Each row of a before or after table is a point. The points were changed in one or more steps. Then noise was added and the rows were shuffled. The steps act on columns, c1 being the first. What was done? A step turns or swaps two columns, mirrors them in a line or flattens them onto one, adds a multiple of one to another, or multiplies or shifts one. Angles are multiples of 10 degrees, from the lower column toward the higher: turns from -170 to 170, lines from 10 to 170 but not 90. Use the fewest steps. Two steps may share a column if one is a turn and the other turns, adds or multiplies; they go together, in the order done. Otherwise the lowest column goes first.

Before (8 x 3):
6, 24, -10
-20, 4, 6
39, 7, -31
13, -13, 23
-32, -9, -24
17, -5, -30
-15, 17, 29
-6, -22, 13
After (8 x 3):
34, 25, 2
7, 24, -119
-14, 17, 70
9, 53, 1
-33, 47, 3
-13, 8, 6
-15, 33, -42
50, 39, 54
Steps: turn c1 and c3 by 60 degrees; multiply c3 by 3; shift c2 by 30

Before (13 x 4):
48, 96, 36, -6
69, -5, -5, -19
51, -13, 33, -1
9, 26, 65, -35
-12, 26, 16, -50
-4, 55, 33, -47
23, 72, 20, 31
-12, 37, -38, -25
-15, -118, 20, 58
9, 32, 2, -1
87, -82, -12, -5
20, -18, 43, -1
3, -65, 2, 12
After (13 x 4):
-5, -58, -24, 17
34, -2, -5, 8
105, -30, -28, 21
26, 21, 11, 50
6, -68, 14, 13
53, 10, -6, 55
71, -6, -35, -16
-14, -22, -37, 24
-122, -3, -44, -43
26, 4, -44, 66
-63, -99, 9, -1
-59, -16, -7, -13
30, 5, 43, -2
Steps: turn c1 and c2 by -80 degrees; turn c3 and c4 by 150 degrees

Before (8 x 6):
82, -49, -40, 0, 11, 98
23, -26, 0, -20, 8, -38
14, -59, 0, -11, -40, -21
-1, -29, 52, -10, 25, -12
36, -49, 4, 38, 15, 37
23, 58, -56, 67, 63, 15
-6, -12, -29, -25, -62, 12
-74, -80, -12, -16, 76, 46
After (8 x 6):
-44, -26, 1, -61, 8, -8
-25, -60, 0, -52, -40, -7
24, -50, 3, -2, 15, -47
-11, -31, 52, -49, 25, 5
7, 59, -57, 26, 64, -27
13, -12, -30, -65, -62, 2
65, -50, -40, -39, 11, -109
68, -80, -10, -57, 75, 54
Steps: turn c1 and c6 by -110 degrees; shift c4 by -40

Before (8 x 8):
-56, -39, 24, -12, -25, 4, 7, 18
26, 4, -70, -62, -25, -54, -121, -9
-14, 3, 34, -11, -47, 4, -10, -2
6, -37, 9, -25, -35, 18, 31, -7
-16, -16, 19, -59, -13, 15, -26, 67
19, 3, -3, -25, -19, -83, 24, -4
-62, 14, 18, -40, -9, 18, 19, 1
-18, -26, 0, -35, -89, 3, 23, 6
After (8 x 8):
11, 54, 21, -30, -8, -14, -71, 23
22, 47, 14, -2, 28, 10, 22, 20
-56, 44, -90, -50, 2, 29, -73, -91
-80, 17, -5, -25, 7, 16, 19, 9
4, 51, -4, -45, 73, -15, 11, 27
0, 7, 47, -33, 38, -13, -5, -11
19, 19, 29, -41, -16, -66, 4, 14
4, 36, 34, 5, 30, -54, -8, 16
Steps: swap c1 and c6; turn c2 and c4 by 130 degrees; turn c4 and c5 by -150 degrees; multiply c3 by 1.3; turn c7 and c8 by 50 degrees
